Rows are points. Each table stands for the endless flat space through its points: a line for two points, a plane for three, and so on. The two share one point or none. Which?
In the rows, 128 means zero.

First (2 x 3):
[[150 113 134]
 [170 153 174]]
Second (2 x 3):
[[170 123 135]
 [154 131 155]]
They share: [158 129 150]

First, 4 rows:
[[ 93 100  97 119 106 116]
 [133 108  98 106 155 127]
 [128 119  95 118 148 108]
 [ 88  71  99  95  99 154]]
Second, 3 rows:
[[130 108 111  96 137 154]
 [127  76  93 136 116 130]
 [100 100 113 119 135 122]]
They share: [109 100 111 115 134 130]

First:
[[149 149  90 134 172 117 148 187 144]
 [164 159 135 154 178 128 144 134 109]
 [152 136 124 136 145 108 142 102 162]
 [142 144 102 123 153 122 165 140 169]]
Second:
[[187 116  72 136 101 130 136 147 127]
 [128 136 117 129 174  93 167 150 140]
 [148 137 107 167 173 121 164 167 117]
 [150  96  92 111 139  80 178 158 113]
 [171 120  86 146 131 122 152 157 119]]
They share: no point

First, 3 rows:
[[100 118 165 110 101  99 131 157 144 126 104 135]
 [ 71 133 183 109  75  93 120 124 154 119 104 141]
 [ 90 128 165 100  93 103 129 139 152 112 112 127]]
Second, 4 rows:
[[131 142 186 139  93 111 117 163 112 158 107 111]
 [116 118 151  95  87 110 147 155 178  89 115 124]
 [125 140 176 131  82 125 147 164 166 108 106 125]
 [ 77  82 116  51 135  85 141 153 160  92 117 137]]
They share: [107 118 156 103 108 105 135 160 145 119 110 126]

First, 5 rows:
[[105 119 151 113 130 143 147 123 132 158 104 148 105 153 101 143 122 147]
 [109 128 171 112 135 133 159 128 130 176 108 152  99 159 125 128 107 153]
 [113 140 205 114 131 123 181 146 148 206 106 170  75 165 143 116  99 151]
 [113 128 162 100 131 146 148 135 140 154 103 139 104 161 125 124 121 164]
 [103 136 179 111 131 133 159 130 125 181 102 152 100 160 130 132 103 155]]
Second:
[[110 130 152 127 121 132 127 129 142 171  92 148 102 145  86 107  97 167]
 [125  37 189 129 199 221 168  52 142 141 106 158  90 198 115 176 185 192]
 [115  91 158 163 169 166 150  96 160 155  83 152  99 169  74 114 120 199]
 [ 90 112 183 115 121 118 147 108 110 152 131 174 129 160  75 107 109 145]
 [102  84 202 125 136 159 115  66 109 160 107 173 120 165  73 123 124 177]
 [104  70 182  95 163 180 189  95 122 139 138 162 102 191 124 171 173 149]]
They share: [116 115 153 111 136 140 153 127 142 159 112 149  99 156 109 128 122 150]

First (4 x 24):
[[ 93 105 157 111 126 155 114 142 106 154  76 120 115 130 175  89 142 130
  130  72 158 166  99  99]
 [ 87 149 143 149 120 145 154 118 146 126 154 142  57  74 157 163  98 102
  156 112 160 172 105 135]
 [ 99  81 175 132 132 155 111 136  94 136  52 105 127 145 181  83 130 121
  136  84 155 145 108  81]
 [ 98  81 164 117 128 154 105 131 103 144  56 110 124 139 171  77 139 129
  125  77 159 159 105  78]]
Second:
[[ 87 122 186 122 119 170 139 114 137  99 110 143  70  94 154 133 134 137
  120  73 153 153 110  94]
 [ 95  98 159 131 115 174 136  91 108 121 104 134  69 111 165 104 107 115
  130  69 176 168 111  70]
 [ 95  94 158 130 107 186 139  78 101 119 110 139  58 114 166 101 102 113
  128  57 185 173 110  58]]
They share: no point

First:
[[118 169 141 117 107 123 183 131 146  93 132 180 136 132 149 144 116 122
  139 152 163 144 111 100]
 [158 135 169 103 124 119 171 123 172 121 131 151 114 137 120 128 108 148
  106 139 149 166 130 122]
 [108 141 129 135 117  97 149 119 146 113 158 116 132 144  85 108 128 148
  129 166 119 156 115 106]
 [147 121 161 139 105 124 127  94 168 137 171  88 125 124  57  84 120 152
   85 140 104 161 146 124]]
Second (5 x 24):
[[111 147 137 121  89 107 138 124 158  87 153 112 125 154  78 109 146 131
  125 167 132 178 117  99]
 [105 174 205 172 110 131 158 145 108 138 185 124 156 138  74 119  93 124
  125 193 124 153 126 138]
 [139 159 167 142 120 141 163 106 137 112 165 137 135 134  80 125  93 160
  111 156 141 123 117 127]
 [117 150 131 115  75  93 139 117 163  93 135 117 116 132  80 115 134 131
  113 152 119 178 130  78]
 [139 138 175 169 113 117 145 123 143 147 181 119 152 112 110  83 100 123
  101 160 103 160 146 128]]
They share: no point

First (4 x 24):
[[147 105 121 102 123 137 151 159 101  98 107 161 105 104 142 142 111 164
  105 127 123 119 147 158]
 [161  86 115 108 125 141 146 160 115  77  99 164  90 109 159 132 106 166
   94 133 130 114 157 145]
 [149  91 113 100 121 121 141 177 101 106 113 163 117  88 140 126 111 170
   89 125 133 115 155 164]
 [117 141 136  90 108 143 169 159  74 140 128 164 123  86 109 148 108 155
  117 130 126 128 123 188]]
Second, 6 rows:
[[151  92 147 144 159 152 155 187  98  93  78 165 139 137 138  98 163 156
  130 101 142 112 160 151]
 [166  92 137 120 166 155 156 123 112  74  96 147 122 148 126 113 151 154
  135 110 128  90 124 131]
 [130  59  80 100 186 179 132 184  47  94 121 144 148 164 121 158 113 128
   93 137 103 101 189 170]
 [147 127 142 103 121 153 168 144 125  86  93 145 101  97 148 125 129 178
  106  96 144 105 124 142]
 [134 157 192 114  98 109 196 152 107 130  59 194  78  84 173 166 135 180
  165 117 113 159 121 198]
 [161  63 103 109 192 186 144 134 103  64 117 127 142 166 120 105 146 137
  108 115 137  65 138 120]]
They share: no point

First (3 x 24):
[[ 92  92 131 113 114 158 131 131 115 139 169 117 123  76 141 122 106 129
  158 156 108 168 100 121]
 [140 140 167 119 166 128 107  91  99 179 135 159  81 154 113 128 160  89
  138 116 166 138 104 183]
 [ 95  95 127 119 111 153 132 131 104 144 170 119 116  74 143 133 105 134
  148 151 111 163  94 118]]
Second (7 x 24):
[[128 107 130 102 122 160 172 101 114 210 168  91 106 154  99 174  95 139
  146 137 107 146 126  92]
 [141 118 163 110 114  76 115 103 159 112 148 170 127 106 173  96 121 154
  129 102 177 132  93 151]
 [ 94 129 161 114 148  97  71 129 108 122 143 167 113  59 186  85 150 112
  137 133 163 161  66 182]
 [ 77 106  94 163  92 154 129  96  72 128 131 139  88  98 113 126 146  75
  151 121 126 187  85 108]
 [106  58 113 152 141 178 106 113 105 118 152 116  86 111  76 100 154  76
  198 165  67 145  99 157]
 [143 104 147  80 146 126 142  98 146 174 167 110 104 134 111 132  94 160
  149 140 116 117 100 132]
 [121 102 117 122 118 144 148  92 116 148 153 116  90 126 101 134 118 122
  157 132 110 143  94 114]]
They share: no point
